Rows are points. Each table stands for the endless flat space through its points: a line for two points, a plane for three, and so on. Write the one point that lies in both, or say that there is none.

First (2 x 4):
[[ -5   0  -8  -2]
 [ -1   0   2 -14]]
Second (3 x 4):
[[  2  -5   3  -5]
 [ -8   5  -9 -11]
 [-21  12 -12  -5]]
They share: [-3  0 -3 -8]

First (4 x 6):
[[ 26 -10 -21  -4 -18   1]
 [  6 -43 -29  25 -14 -11]
 [ 32  20  -6 -31   6   4]
 [ 10 -27 -22   9 -15 -12]]
Second (2 x 6):
[[ 32 -11   0  -2   1 -17]
 [ 20 -15 -12   0  -3 -11]]
They share: [ 14 -17 -18   1  -5  -8]

First (4 x 8):
[[-31   6   4 -25 -17  27  -2   4]
 [-22  -9  19 -22   1  39  -8  13]
 [ -8 -21  21 -12  13  16  19  19]
 [ -1 -31  29  -5  25  14  21  22]]
Second (3 x 8):
[[-25  -5  16 -21  26  11  28 -16]
 [-12 -15   5  -1  13  24  18  12]
 [-23  -9  18 -21  16   5  16  -8]]
They share: no point

First (2 x 9):
[[ 13 -19 -11 -17 -10   5   4 -20  19]
 [  1 -15 -27 -33 -22   5  16  -8  11]]
Second (3 x 9):
[[-12 -24 -21  -1  -5   5   3 -37   9]
 [  8   0  -1 -21  -9   1  27 -17  29]
 [ 15 -12 -10 -26 -14   4  13 -12  22]]
They share: [ 10 -18 -15 -21 -13   5   7 -17  17]

First (2 x 11):
[[ -3  -7 -25   6  -8 -20 -11 -36  -7 -31  -2]
 [ -9  17 -13 -24  22  -2  19   0 -13  -1  -8]]
Second (4 x 11):
[[ -1   4 -20  -5  -2 -17   4 -26 -19 -15  -1]
 [ -1   7 -37 -20  20 -30  -4 -32 -30 -13   8]
 [  1  -6   5  13 -30  -8  16 -34 -10 -22 -12]
 [ -1  -2  -2   9 -22  -7  12 -26  -9 -19 -11]]
They share: no point

First (2 x 12):
[[-14  -4 -19   2  -7   2   3 -15 -18 -14 -16 -26]
 [-14  -7 -22  11 -13  -4   0 -21  -9 -14  -4 -11]]
Second (3 x 12):
[[ -9 -25 -35   6 -12 -14 -17 -30 -20  -8 -21 -31]
 [-10  -1  -1  -2  -3   0  25  -3   3 -23  -8 -26]
 [-16 -11 -28   5 -15  -4  -9 -28 -24  -3  -7 -18]]
They share: no point

First (3 x 14):
[[ 13  -4  -9  26  25   2  24 -16  -3  15  19  25  -5  17]
 [ -9  10 -28  10   6 -25 -18  10 -17   5  14 -19  -5 -16]
 [ -1   9 -35   6   8 -25 -15  12 -16   7   6 -21   4 -13]]
Second (4 x 14):
[[-17  -5  13   9  45 -20 -23  17 -45  24   1   8 -12  16]
 [ -4   7 -22   8   7  -7 -20  18 -16  27   4  -8  -1  14]
 [ -5   3 -27   5   3  -8 -11  11  -9  26  13  -6  12   8]
 [  0   3 -28  24  10 -11   0  -3  -4   6  24  -3 -19 -10]]
They share: no point

First (4 x 14):
[[-30  -8 -10 -13  12  19   0   1  -9 -23   7  34  19  29]
 [-20 -14 -22 -19  16   7  20  -7   7  11  -7   6  11  11]
 [-17  -3  23 -14  41  20   1  25  -5 -18  19  44  33  17]
 [-19  -7 -16  -9  22  15  17 -11  -4  -1   1  15   5  14]]
Second (3 x 14):
[[-27 -15 -16 -15  26  -3  14  14  15 -13  11  12  25   1]
 [-21 -29 -10 -27  20   9  21  -7  12   7  -7  25  -1  12]
 [-17  -9  -6 -24  16  17  11   1  -1  13  -8  19  22  23]]
They share: [-21 -13 -10 -21  20   9  13   5   6   3  -1  17  21  14]

First (3 x 18):
[[ 11 -11 -19  29   7  -8  18  22  22  15  17  -2  -1  18 -12   4 -15  -6]
 [ 20  -5 -28  32  10 -20   6  28   7  24  20  -2 -10   0 -18   4 -24 -15]
 [  5 -25 -23   7  10 -30 -14   3 -13  -6  25  23 -35 -15 -18 -11 -29 -45]]
Second (4 x 18):
[[ 11  -8  -3  17  -3   8  31  11  16  27  18  18 -16  -8 -10 -11 -10 -20]
 [  5 -14 -19  13   7  -9  14  10  15   7  19   8 -14   6 -18   0 -13 -14]
 [  5 -22  -7  35  -3 -19   0  16  21   5  15   0 -16  10   2  -4 -29 -24]
 [  5 -17 -31  -2  22  -3  23   7   3  -2  25  20  -2  18 -30   0  -1 -11]]
They share: [  5 -19 -17  19   7 -12  10  12  14   3  19   8 -11  12 -12  -2 -17 -18]

First (4 x 20):
[[ -6 -49 -17  37 -21  20  27  25  23   8  -9  14   0  13 -43  10   8  17
   11 -15]
 [-11  -8 -24  14  20  19  21  14   5 -10   4 -14  -9  -7  -6 -29  14  29
   -8  -3]
 [ -8 -37 -17  31 -11  20  25  23  16   5  -9  10  -3   5 -31  -1  11  17
    4 -11]
 [ 10 -13  -6 -11 -23 -11  12 -12  16 -37  -5  20   6 -18 -17 -21   4   9
   11 -23]]
Second (4 x 20):
[[  8 -39 -13  37 -37  27  32  10   9 -24 -22  13  22 -19 -35  11  32  14
  -11  13]
 [-12 -13 -15  -7  -3   7  10 -12  11 -34 -24  -7 -12  -7 -17  -5  20  18
   27 -23]
 [-16  -4 -12  -6  -6 -28  -4   6  20   6  32  25  -3  -9 -12 -52 -33   4
    8 -31]
 [-22 -12 -10   7 -22  14   7 -24  -4 -21 -19   6   2 -15 -18  -3  12  -3
   24  -5]]
They share: no point

First (4 x 24):
[[  9 -19   8  -8 -11   5 -13  -7  22 -13   3   9  -9 -23 -30 -33 -27  -6
  -15 -15  23  16  10 -19]
 [ -4  -4  15  -3 -16 -21 -11 -20  10  10  25  -4   2 -18  -7  -8 -11 -27
    9   9  21  -6  17 -15]
 [-12  -4  28   7 -10 -24   0 -13  12   1  27 -16   3 -18 -16  -9  -7 -38
   22   8  32 -23  29 -11]
 [  8 -10   6  -9 -16  -6 -14 -17  16   1  13   8  -7 -24 -16 -23 -23 -12
   -6  -6  18   9  11 -21]]
Second (2 x 24):
[[ -1 -27  12  -6 -14  -5 -30 -20  -1 -16  10  10  10 -28 -12 -18 -27 -27
   -4  15  21   7  -4 -17]
 [ -1 -17  12  -6 -14  -9 -20 -16   9  -4  14   4   4 -20 -14 -16 -19 -21
   -4   7  21   7   6 -15]]
They share: [ -1 -12  12  -6 -14 -11 -15 -14  14   2  16   1   1 -16 -15 -15 -15 -18
  -4   3  21   7  11 -14]

First (5 x 24):
[[-21 -37  23   9  -2  25   1  -6   7  -6  23 -42  -1 -13  39  26  -5  -8
    7 -19  15 -34  18  18]
 [-19   2   9  12 -17   1  17 -19   0 -27  -1   5 -26  -3   3  -3  -9 -25
   18   6  16 -21   6  -1]
 [ -6 -12 -15 -17 -20 -22   8  19  14   1   9 -11   1  -9  38  10  -2  -5
    4 -20   9   6  -9 -11]
 [-14 -18   3  -1 -13  19  -1  -1   2  -1  19 -25  -4 -20  27  13   3 -16
   15 -16  18 -20   2   3]
 [ -5   0 -21 -16 -25   1  -1  11   2   5  13  -7  -4 -23  21   1   9 -19
   18 -16  18   1 -16 -15]]
Second (4 x 24):
[[ 24   3  22  17 -40  28  20   2 -20  -2 -28 -32 -11  -2  29  12  33 -36
   30 -30  13  17  -1 -20]
 [-22 -24 -15 -17 -19   8   4 -10  -3   3  25  -5  -2 -30  23   4   0 -13
    3  -2  23 -27 -11   0]
 [-15 -15  -8  -4 -10  13   2  -4   4   1  17 -23  -8 -29  11  12   0 -18
   15 -15  19 -10  -4   1]
 [-20 -18 -13   3  -3  18  -8   0  17   1  19 -35 -16 -36   5  16  -8 -19
   19 -18  25  -3  -3   4]]
They share: no point

First (6 x 24):
[[  9 -25  10  15 -35 -11   5 -43 -12 -51 -17 -26  10   2  20 -13 -30  -6
   27   4 -18 -36  30  -7]
 [  4 -23 -10   5 -16 -27  -2 -20 -10 -56 -21 -16   5   8   3 -21 -28  -7
   48 -10 -17 -30  28  -4]
 [ 19   3 -34  -5 -15 -29   5  -6 -17 -41 -21   0  21  14 -10 -20 -19   1
   53 -26 -13 -16  15   2]
 [ 24   7 -38 -15  -4 -33  10   7 -13 -30 -13  -2  20  -2 -11 -18  -9   0
   38 -34  -6 -18   9  -5]
 [ 34  31 -24  -5 -13 -25  26   4 -27 -12 -16  -2  38  -6  12 -15  -4   7
   21 -31   7 -17   2   4]
 [ 25 -16 -42 -19 -24 -19   4 -22   0 -46  -3 -12  14  -1 -23  -9 -17  -8
   36 -23 -27 -26  19 -18]]
Second (6 x 24):
[[ 16 -21   1  18 -22 -42  14 -18 -53 -18 -16 -21 -14   6  24 -20 -26  28
   48 -13 -27 -31 -10   6]
 [  2  -3   0 -17 -10 -28  -2 -25  27 -22 -19  37  15   3 -29 -29   5  24
    0 -39   4  19  17 -29]
 [-22 -22  19 -12 -12 -59  22 -11 -24 -31 -29   9  -8  18  -6 -42 -24  29
   37 -23 -22 -21  -7  -2]
 [ 46   5  -4  -7 -30 -36  -3 -25 -13   2  -3   1  -5 -31   4 -17  -2  39
   26 -32  -9  13   2 -23]
 [  6 -12  31 -16 -22 -37  -2   1 -10 -31 -33  11  18  10  -4 -18 -40   9
   23  -1   8   5  11  -4]
 [ -7 -39  -1  33 -10 -23  10 -20 -52 -53 -31 -16  11  43  28  -7 -40   1
   32  -9 -18 -46   8  12]]
They share: no point

First (3 x 24):
[[  6   6  -9  -7   4 -27 -27 -15   6  35  16  21   5  17  -9  32  11  11
   13  11  14  12 -13 -20]
 [ 30 -27   6 -19  -8 -21 -18  15 -21 -13  10   3  23  23  12  -4 -31 -40
   16  11 -22  24   8   4]
 [ 22 -25  -8 -27  14  -5 -12  17 -21  -9  18  27  29  27   2   8 -23 -38
   24  29 -16  20  -8   2]]
Second (6 x 24):
[[  7 -17  -2  -5  -3 -23 -29   0 -17  -1   2  16  18  23  -6  22  -3  -6
    5  14   8   6   9 -21]
 [ 40   6   3  -3   2 -19 -16  -4   3  -8  26  33  16  18 -12   7 -18 -22
  -16   2   9  10  -5 -30]
 [ -4 -30  10 -22 -18   4 -51   4 -27   0   9  17  42  -7 -15  24 -34 -35
    7  24 -19  26 -19  -4]
 [ 17 -28  -3 -19  21 -37  -6   5 -17  10  -1   5  19  12 -16   0 -10 -20
   17   0 -24   8  -7 -16]
 [ 56  -8  -8 -11  14 -25  -9  -4  21  16  39  24   3  34  10 -14 -24 -24
   -2  -1 -20   9 -22  -4]
 [-10 -18   2 -37  -3 -28 -20   3 -51 -13 -13  21  38 -10 -29  38  -5 -41
   20  25  -7  32  12 -25]]
They share: no point

First (2 x 24):
[[ 17   6  23 -14  18  -3 -20  14 -12 -23  14  -6   4   3 -12 -13 -17  21
  -14  12   4 -17   1  10]
 [ 17   6  13 -19  13   2   0  24  18  -8   9  14   4  -7   3   7 -27  11
  -29  17  14 -22  26   0]]
Second (4 x 24):
[[ 15   8  10  -8  -9   5   8   3 -13 -14  21   0 -10  21 -17 -23 -28  15
  -16  10  14 -26  -2  13]
 [ 40  -8  15 -11  15 -37  -7  35   0 -18  -2   0  -9 -13  -1 -19  -4  43
    4  22  17  10   4  26]
 [ 30  -4  10 -23  19 -29 -13  32   3 -19  -4  -6  -1 -13   6  -6  -3  31
  -10  21  14   3  18  13]
 [ 22  -2  -6 -35   8 -27  -7  24  -1 -19  -7 -18  -3  -3  12  -3   1  21
  -20  20  17  -1  29   5]]
They share: [ 17   6  19 -16  16  -1 -12  18   0 -17  12   2   4  -1  -6  -5 -21  17
 -20  14   8 -19  11   6]

First (3 x 24):
[[-32   1  11  18 -21  -4 -17  -6  13   2   2  15  -9  22  -5  18  12   6
   30 -12 -13 -20  -5  -4]
 [-38   5   9  12 -27 -12 -16  -5   9  -6  -8  10   4  16 -19  23  11  12
   32  -3 -16 -19  -2 -19]
 [-15 -22  19   7 -11  -7  -7 -17  22  13   0  14   2  18 -19  -2  -5  -4
    8   1 -15 -17 -24 -14]]
Second (4 x 24):
[[-33 -17  18   5 -21 -18 -18  -5  31  24  -7  25 -21  14 -25   7  -2 -19
   21  -1   1 -19  -3 -17]
 [-31 -20  16  -2 -29  -4  13  -4  42  11 -23  40  10   9 -20  20  18 -13
    0 -17  -7 -29 -26  11]
 [-33 -17  11   5 -25 -12  -7  -4  42  26 -18  37 -12   8 -27  15   8 -25
   15  -3   6 -20 -10  -8]
 [-23 -20  31   0 -17  -8  -2 -11  13  -3   4  10   5  25  -8   2   0  11
    6 -17 -28 -28 -23   0]]
They share: [-19 -16  17  11 -13  -5 -10 -14  20  11   2  15  -3  20 -13   3   0  -2
  14  -4 -14 -18 -19  -9]

First (4 x 24):
[[ -2  13  -2 -23   3   4   5  -5  19  31 -10  17  22  17   2 -10   8   0
  -11  -3  -4  33  11   3]
 [ 43 -17  40 -20  34  20 -12   2   9  15  17  13  26  -5 -45  51  17   7
   10 -26  26 -23   6  24]
 [ 18 -12  17 -32  35  16 -24  -6  14  29  24   9  40  23 -22  32  31   4
  -14   1   1   6 -14  20]
 [  9  -5  16  -2   0 -12  10  28  37  39 -13   5   6  -9 -35  17  -9 -11
    8 -32  10  17  28   6]]
Second (5 x 24):
[[ 11  -4  15 -42  24  12   5  12   5  34  -7  38  18  28 -34  26 -11  -2
  -15 -26  -5  26  -7  -3]
 [ 35   0  31   8   6   2  -7 -16   9  16  15  -8  22 -16 -10  14  33  18
   19 -14  35 -28  23  25]
 [ 11  -2  11 -28   4   9  18  -7   9  28  -3  14   2  21 -24  20  -7  10
  -17 -34   3   6  -8   7]
 [ 25  11  19  14  11   5  -2 -13  17  15   3   1  17 -24  -6  11  29  16
   16 -25  37 -35   8  10]
 [ 11   0   7 -28  -6  14  25 -16  17  20  -5   4  -2  16 -18  14  -7  10
  -17 -30   3   8   3  17]]
They share: [ 21   1  19 -20  15  12   1  -2  13  21  -1  17  21   3 -20  17   9   4
   2 -17  13   5  13  12]

First (5 x 24):
[[ -5  19 -27 -10   4 -31  10  27   7  20 -10 -41 -26   1 -11   3   2  39
    6 -23  11  -4  16   1]
 [-10  41 -32 -27  14  -8 -27  15  19  28  -2 -32 -42   6  -1   6  41  11
  -20   5   4 -16   9   4]
 [ 12 -13 -10 -13  -8 -27  27  14 -26 -10  29  -3 -19  10  13  -5 -12  28
   -7   0  20  -7   9 -18]
 [ -7  -9 -24  -3  11 -34  11  11  -4   3  -6 -32  -9 -17 -21  21 -23  36
    0 -18   6  -4  -1 -19]
 [ 14  29 -14 -33 -10  -8   3  21 -11  10  34  -2 -48  36  35 -24  41  11
  -20  17  22 -16  21   4]]
Second (5 x 24):
[[-11  -1 -19 -18   7 -29   2 -10 -12 -10  21   3 -31   1   8  10 -14  17
   -6 -25   8 -12   3 -43]
 [ 27   2  18 -20 -40  15   0  14 -15  15  12  -6  -8 -20  10   6  31  21
  -28  17  23 -20  22  13]
 [  7   2  -1 -10 -22  -4   0  -2 -13   8  17  11 -31 -22   9  24   3  25
  -33  -1  12 -18  26 -17]
 [ 13  -7 -19 -22   2 -13   0  25  -4   8  14 -31 -16  -4 -15   3   9  13
  -24  20  18 -12   2   4]
 [ -9  12 -23  -2  13 -18  14  21  -9   4   8 -29   6   5  12   1  14  37
   11  20   0   2 -11  -2]]
They share: [ -1  -1 -20 -15   5 -20   3   9  -8   1  16 -14 -21  -3  -1   9  -1  20
 -14   2  10 -10   3 -17]
